Each row of a before or after table is a point. The points were changed in one or more steps. Then noise was added and the rows were shuffled. The steps act on how far a point lies along the listed directions, d1 being the first. What was done? A step turns or swaps two directions, mirrors them in a line or flattens them onto one, adds a multiple of one to another, or multiplies one. Angles are multiples of 10 degrees, from the lower direction toward the higher: turns from -170 to 170, lines from 10 to 170 but not 90. Use the fewest steps. Two steps may share a direction if one is a turn and the other turns, adds or multiplies; they go together, in the order done. Otherwise the lowest direction goes first.
In the rows, zero is written as 128.

Directions:
(1): [ 67 118  87]
(2): [152  61 109]
(3): [163 156  69]
Before, 12 rows:
[[119 123 118]
 [102 117 136]
 [ 75 162 196]
 [ 37 117 150]
 [105 146 152]
 [ 74 175 108]
 [103  96  97]
 [ 54 130  72]
 [138  82  94]
 [ 75  28 134]
 [ 88 108 197]
 [138  73 177]]
After:
[[104 130 144]
 [ 99 105 126]
 [ 65 189 106]
 [ 99 184 222]
 [ 61  66 142]
 [119 141 127]
 [143 110 200]
 [151 179 149]
 [116 174 144]
 [ 38 134 162]
 [ 84  87 186]
 [ 65 133  84]]
Steps: mirror d1 and d2 in the line at 150 degrees

Directions:
(1): [170  78  97 185 110 173]
(2): [177 139 124 131  63  63]
(3): [189 123  85  76 179 122]
Before (12 x 6):
[[143 127 109  83 195 145]
 [ 61 135 175  90 199 180]
 [163 129 112 100 130 109]
 [128 134 122 138 129 125]
 [158 111 105 132 147 160]
 [101  95 124 140  96 124]
 [  7 108 146 156 185 246]
 [147 142 108 124 135 124]
 [139 179  98  80 149  73]
 [134  86  83 168 172 188]
 [175 110 103 133 176 163]
 [134 130 139 138  99 120]]
After:
[[137 150 114 119 137 120]
 [128 132 122 138 133 124]
 [ 65 131 183 116 159 170]
 [140 124 133 140 105 127]
 [119  87 110 141 102 131]
 [117 150 132  72 181 120]
 [156 103  73 129 188 159]
 [159 127 106 108 156 142]
 [ 94 190 127  97 131  73]
 [168 132 112  98 185 136]
 [141 142 123  92 133 104]
 [ 61  91 120 168 158 232]]
Steps: turn d1 and d3 by 40 degrees; multiply d2 by 0.7

Directions:
(1): [149 147 134 101 170 124 123 145 241]
(2): [165 178 113  41 121  73 114 110  95]
(3): [156  96  83 130  34 120 152  94 172]
(4): [ 51 148  60 152 148  64 141 123 140]
Before:
[[135 147 144 106 143 132 124 123 120]
 [157 137 140 109 129 118 122 126 120]
 [134 154 144 121 147 146 125 126 151]
 [137 119 147 131 142 142 132 129 115]
 [156 146 132  91 111 120 105 123  89]
 [106 143 124 134 170 118 121 149 149]
 [136 139 144 119 156 122 137 137 201]
 [124 128 139 126 154 148 117 141 148]
 [169 131 111  93  71 108 132 104  98]]
After, 9 rows:
[[120 122 155 142 164 145 133 138 110]
 [200  94 104 107   9 133 146  87 130]
 [164 131 154 106 112 149 104 129  94]
 [130 148 164 114 166 147 119 135 112]
 [108 138 144 130 182 141 113 150 137]
 [124 158 154 126 168 152 122 135 143]
 [100 170 142 117 210 113 110 160 126]
 [134 141 143 118 160 119 135 139 197]
 [160 128 151 120 134 136 121 131 124]]
Steps: turn d2 and d4 by -40 degrees; multiply d3 by 2.5

Directions:
(1): [120 132 101  77 145 174 173  52  42 142 107 117]
(2): [126 124 150  77 147 104 103  62 190 151  90 212]
(3): [ 80 207 166 108 110 176 198 146 165 114 165 154]
(4): [114 207 144 179 210 114 102  88 140 139 110  75]
(5): [167 202 115 138 116 136  77 166  63 154 124 201]
(6): [ 94 120 111  50 201 145  72 171 123  83 167 123]
Before (9 x 12):
[[123 179 125  94 150 122 101 106 100 179 128 157]
 [190 148 107 154 164  84  88  91 142 142  80 174]
 [132 225 140 192 136 132  67 167 183 122 144 137]
 [ 87 160 165 111 198 147 196  35 173 130 118  88]
 [124  54  80  68 209 160  66 157  58 131 173  56]
 [ 95 163 115 152 179 162 162  93 104 109 119  42]
 [108 161 111 147 152 166 107 111 101  99  92 104]
 [117 189 150 128 217 141  59  96 145 140 129 110]
 [105  32 116  91 162  99  67 204 200  46 171 100]]
After (9 x 12):
[[112 160 124 133 159 157  95  94 132 108  80 135]
 [110  43 112 100 157 104  61 215 185  45 174 101]
 [125 216 137 196 136 131  77 169 181 117 150 116]
 [ 95 154 137 113 196 133 136  39 178 129  85 116]
 [ 79 146 154 127 191 160 221  52 151 115 138  31]
 [204 169  79 194 148 116 108 147  57 129 111 109]
 [135  72 104  32 221 133  21 120 113 158 140 160]
 [125 180 113 114 143 134 112 127  65 171 143 114]
 [118 191 138 148 209 156  74 119 107 133 146  69]]
Steps: mirror d1 and d2 in the line at 10 degrees; add -0.5 times d3 to d5
